Each row is a point. Before rounding, the points of a table are all equally far from one centre. They may lie mostly on one side of it. Write the centre, to within rounding.

Points:
[-76 0]
[-1 -23]
[-82 45]
[-30 -28]
[-23 -28]
Centre: [-26 29]

Points, 9 rows:
[48 -47 -44]
[-8 -19 -62]
[44 -52 -38]
[-6 -40 -50]
[51 -28 -64]
[11 -52 -46]
[13 -30 -70]
[12 -43 1]
[33 -52 -49]
Centre: [24 -11 -30]

Points:
[-3 -32 -39 -47 53 -59]
[31 -2 -99 -41 31 -44]
[56 -11 -93 -29 -21 -44]
[-25 -56 -11 -40 -12 8]
[35 -21 -21 -71 -60 3]
[-3 -39 -60 21 -30 -18]
[8 -19 -32 8 -66 -8]
[40 19 -82 -38 -27 -50]
[-15 -16 14 -24 -49 9]
[37 -77 -5 -42 38 -46]
[72 -58 -34 -40 -47 -23]
Centre: [43 -2 -20 -18 16 0]

Points:
[-65 -65 -3 -3 26 -4 -44 77 0]
[-34 -48 70 42 -34 67 13 65 -31]
[-11 4 63 -12 54 1 47 46 -41]
[-61 19 59 44 -21 35 -2 43 -30]
[-41 12 50 58 74 41 -27 54 16]
[12 53 -21 -4 -28 61 -37 29 6]
[-49 -7 41 42 38 100 5 68 -21]
[30 31 32 33 16 73 77 68 4]
[-77 -46 8 -2 9 0 -49 -2 -25]
[3 -29 48 8 -15 28 -88 20 35]
[-57 49 36 8 -18 49 31 12 -14]
[-55 0 33 39 -19 -20 -10 89 5]
Centre: [0 -32 2 22 12 31 13 24 14]

Points (16 x 11):
[-5 24 72 -56 -28 -22 -64 -34 -6 12 60]
[-55 -45 61 -34 -25 -11 -90 20 -22 33 -7]
[-24 30 53 -65 1 -40 -78 -13 14 22 26]
[-16 -29 38 -58 13 -22 -97 -36 -29 -2 37]
[9 23 45 -62 -21 -8 -109 -34 15 1 27]
[13 37 67 -11 19 19 -63 4 -45 18 20]
[-33 38 34 -73 -7 -12 -76 4 -18 0 38]
[0 22 51 -76 -11 -8 -46 -66 -15 42 5]
[-13 9 42 -68 -41 35 -56 3 -53 13 52]
[-4 21 58 -29 -7 -45 -58 -26 -74 -12 12]
[-8 -45 28 -90 -29 -21 -69 7 -15 -5 39]
[40 10 48 -47 -34 -37 -110 -30 12 31 -3]
[-43 8 37 -83 -47 -21 -64 8 1 -23 14]
[-50 17 51 -47 -54 -13 -84 -44 0 42 45]
[33 34 36 -56 -33 -9 -92 17 32 15 25]
[-41 14 36 -89 -23 -18 -71 16 -9 29 -5]
Centre: [-3 -7 9 -9 -34 -9 -47 -12 -11 18 7]

Points (21 x 14):
[3 -55 -8 35 -6 -47 67 67 19 25 25 20 -43 -4]
[-5 -18 -34 -19 4 -32 69 63 7 7 52 83 -39 -17]
[46 -8 -56 24 -35 -66 61 80 -9 12 10 41 -58 11]
[16 7 -11 16 21 -53 80 66 -10 -11 21 80 -42 -29]
[4 5 -38 -1 15 -24 83 61 -20 10 -9 88 -28 -15]
[7 -9 -50 6 -21 -56 71 23 -34 -5 22 99 -40 -3]
[-18 -42 -60 -32 10 -46 55 73 -9 -17 20 64 -19 -16]
[1 30 -87 29 14 -28 51 74 1 10 31 71 -34 -15]
[-8 -13 -38 -3 42 9 70 88 -29 -7 23 69 -51 3]
[16 0 -41 -19 12 -50 46 105 10 -14 27 58 -30 4]
[12 7 -36 2 20 -42 63 66 -4 -22 41 91 -77 8]
[11 2 -74 -1 -21 -33 71 44 -48 -1 46 83 -57 -6]
[1 -20 -29 17 -18 -64 20 26 0 -10 54 98 -42 21]
[20 -13 -31 -14 -19 -18 79 27 -27 -38 26 61 13 19]
[5 -2 -49 8 36 -31 91 64 -12 -18 8 79 -21 3]
[-16 -11 -49 0 10 -56 69 86 -16 -4 37 55 -56 -22]
[20 -26 -29 4 20 -26 82 58 31 -24 52 54 -2 -17]
[2 -23 5 -23 11 -38 32 79 -13 -28 21 81 -64 2]
[3 7 -28 14 -7 -39 80 84 -13 18 10 30 -51 27]
[2 -18 -41 -31 14 -66 47 77 -10 2 26 83 -34 12]
[-8 -5 -32 23 -15 -67 67 65 -16 -37 23 56 -41 -14]
Centre: [35 -15 -43 5 26 -20 14 15 -18 -1 18 20 -43 -9]

Points:
[-13 35 22 -47 -10 -78 -33 1 -19 -28 30 20 -35 -59 -31 114 29 -19]
[-24 93 -4 -63 -35 -8 -40 47 -31 7 -17 36 -28 -38 -1 53 33 -35]
[-8 66 37 -54 -34 -48 -8 39 24 -34 10 31 -60 -41 -30 81 75 -40]
[-12 68 -44 -64 -21 -71 -4 6 -11 19 20 45 -40 0 9 66 67 22]
[-40 35 1 -79 4 -39 25 15 -19 10 -13 14 -10 -87 -24 70 15 -39]
[-58 43 20 -68 -34 -58 8 24 -7 37 -13 -6 -13 -31 49 72 23 -51]
[8 51 1 -52 -24 -36 -44 20 -19 21 63 43 -41 -23 -15 91 72 -16]
[-38 44 5 -22 -29 -60 31 16 -14 37 29 38 -24 -40 -12 63 87 4]
[-31 53 32 -29 -51 -26 -34 18 -17 -17 17 41 -26 -52 13 71 72 -2]
[-33 69 15 -63 0 -43 -57 32 -1 31 31 31 -13 -48 9 71 56 -9]
[-38 31 -16 -63 -46 -26 -6 47 -19 17 18 64 -28 -24 4 105 13 -42]
[-13 28 31 -39 -39 -59 -54 26 -49 31 19 6 -16 -33 -40 92 63 -14]
[-28 39 11 -57 -34 -76 -16 32 49 35 -19 39 -9 -23 -5 86 50 -45]
[-40 53 1 -47 -26 -16 -31 26 4 66 -23 26 -26 -53 -17 68 62 -36]
[10 70 2 -44 -33 -79 -15 28 -23 24 12 41 -39 -57 4 81 19 -17]
[-14 12 13 -48 -30 -41 -38 24 -26 2 -9 65 -26 -36 14 64 63 -53]
[-51 64 -4 -66 -37 -31 -14 43 -5 12 29 21 9 -50 6 59 63 -40]
[-54 40 -6 -91 -10 -33 -5 14 -20 -8 -21 24 -97 -38 -5 88 47 -20]
[-26 88 -5 -47 -44 -30 -15 12 -24 23 6 21 -20 -37 -44 86 72 -9]
[-46 19 25 -40 -47 -26 -57 37 -25 14 -3 37 -66 -27 32 56 64 16]
[10 26 6 -29 -85 -20 -11 -13 40 -2 46 20 -8 -53 -22 71 40 -38]
[-57 68 14 -67 -32 -30 -24 4 -23 17 11 56 -37 -9 20 92 28 -34]
[-17 41 24 -71 -28 -64 -3 37 -12 39 26 55 -47 -16 -18 105 53 -13]
Centre: [-14 19 5 -31 -7 -24 -5 20 9 -1 11 -12 -39 8 -20 40 10 -8]

Points (30 x 24):
[-25 59 -18 -9 -29 -13 25 -55 68 -88 -18 -7 39 19 30 -21 8 -3 47 5 35 -11 68 23]
[-43 57 19 -25 45 -36 39 -26 -7 -63 23 -49 52 23 -14 -23 19 -36 22 27 34 9 53 35]
[5 43 34 -75 28 -22 -4 -41 26 -55 -25 -10 72 64 24 -19 8 -8 18 59 -20 18 32 47]
[-14 71 -63 -26 11 -45 23 -50 -16 -28 22 -29 38 46 -1 -4 46 -21 48 41 2 -31 53 39]
[-20 67 -14 -36 2 -26 9 22 41 -17 8 33 26 87 74 -20 7 -36 -31 62 -49 -23 -8 1]
[-78 74 15 -7 6 -1 -2 -17 31 -34 37 16 26 81 17 18 4 -16 71 24 28 -36 21 47]
[-21 86 3 8 40 -48 31 -25 40 -48 -16 14 83 56 -29 -21 -13 -22 -20 -21 30 -41 -16 -5]
[-55 30 -6 -50 28 -88 58 -25 30 -53 -5 -8 39 6 26 35 -3 -8 38 35 15 -34 8 10]
[-39 107 3 -30 -11 -2 8 27 12 -62 1 73 8 34 15 27 -15 -18 35 31 40 -36 -12 -10]
[-28 69 -22 10 23 -19 -2 -9 15 -27 -43 40 40 103 29 3 -14 -34 40 36 -4 -2 15 39]
[-32 87 -11 -35 33 -42 23 -53 52 -26 18 -8 28 82 13 3 13 -26 19 41 4 -10 35 43]
[-2 96 -2 -37 5 -37 3 -25 47 -47 -14 82 26 49 36 50 -10 20 24 9 -16 -10 39 42]
[-21 67 16 -41 32 -45 -3 35 57 5 -3 5 57 80 28 48 24 -40 53 33 -14 16 55 -16]
[-18 78 25 -63 8 -65 11 -28 78 -45 -28 39 94 39 25 -28 -23 -5 -11 8 1 -16 51 -27]
[-63 52 5 -13 25 -2 12 -32 6 -47 -7 -16 53 21 34 -29 2 -19 68 -27 34 -25 59 54]
[-68 87 -14 6 -10 -16 8 -2 31 -31 24 -13 15 17 38 30 8 -44 9 1 32 -62 65 10]
[-32 31 -42 -30 17 -14 -7 -70 6 -69 35 -20 97 23 22 -38 23 -9 60 74 3 -21 -7 2]
[-41 99 -5 -57 39 -4 38 -7 -10 -22 12 6 51 18 24 55 -11 -20 39 48 19 -16 9 8]
[-26 64 -33 3 34 -17 43 -45 21 -89 23 34 33 36 58 0 48 -2 38 3 30 -24 8 52]
[-78 19 -46 -66 11 -37 25 -29 4 -34 -1 10 71 14 28 -9 9 -25 3 39 -30 10 21 34]
[-46 88 4 -21 -8 -55 -19 -32 -2 -52 -10 0 19 86 11 -31 -46 -1 7 67 -20 -11 16 3]
[9 52 6 -21 21 7 32 -33 30 -94 -18 -17 40 60 23 25 14 -54 21 36 8 -25 45 -29]
[-63 82 1 -76 -26 -43 13 -56 -4 -57 4 30 72 18 42 -31 21 -9 22 34 2 -2 17 9]
[-54 64 17 -55 5 -25 3 -10 62 -46 2 26 89 75 -2 7 -61 -12 8 14 -13 -8 26 1]
[-72 83 42 2 35 -14 -3 -38 9 -77 8 3 42 33 25 -52 5 -29 42 9 0 5 72 18]
[-37 121 -32 -40 35 -34 9 -64 24 -49 75 -2 38 16 6 0 -1 11 38 37 19 -16 36 -11]
[-51 83 1 -9 -18 -30 0 -54 37 17 38 2 10 53 11 22 37 -33 12 57 12 -12 3 38]
[-49 65 -14 -65 25 -31 24 -12 14 -31 2 13 42 55 6 21 -7 9 25 38 37 -7 28 79]
[-58 51 2 -43 9 -79 1 -26 -8 -27 13 24 64 23 22 23 -20 -17 59 70 43 -34 34 33]
[-32 81 -3 -55 22 -31 -35 -49 15 -37 -54 20 22 46 32 -24 27 59 56 -8 -23 10 58 15]
Centre: [0 27 8 2 9 -19 -1 9 16 -16 23 22 43 18 12 -20 18 32 18 23 -1 -19 27 -18]
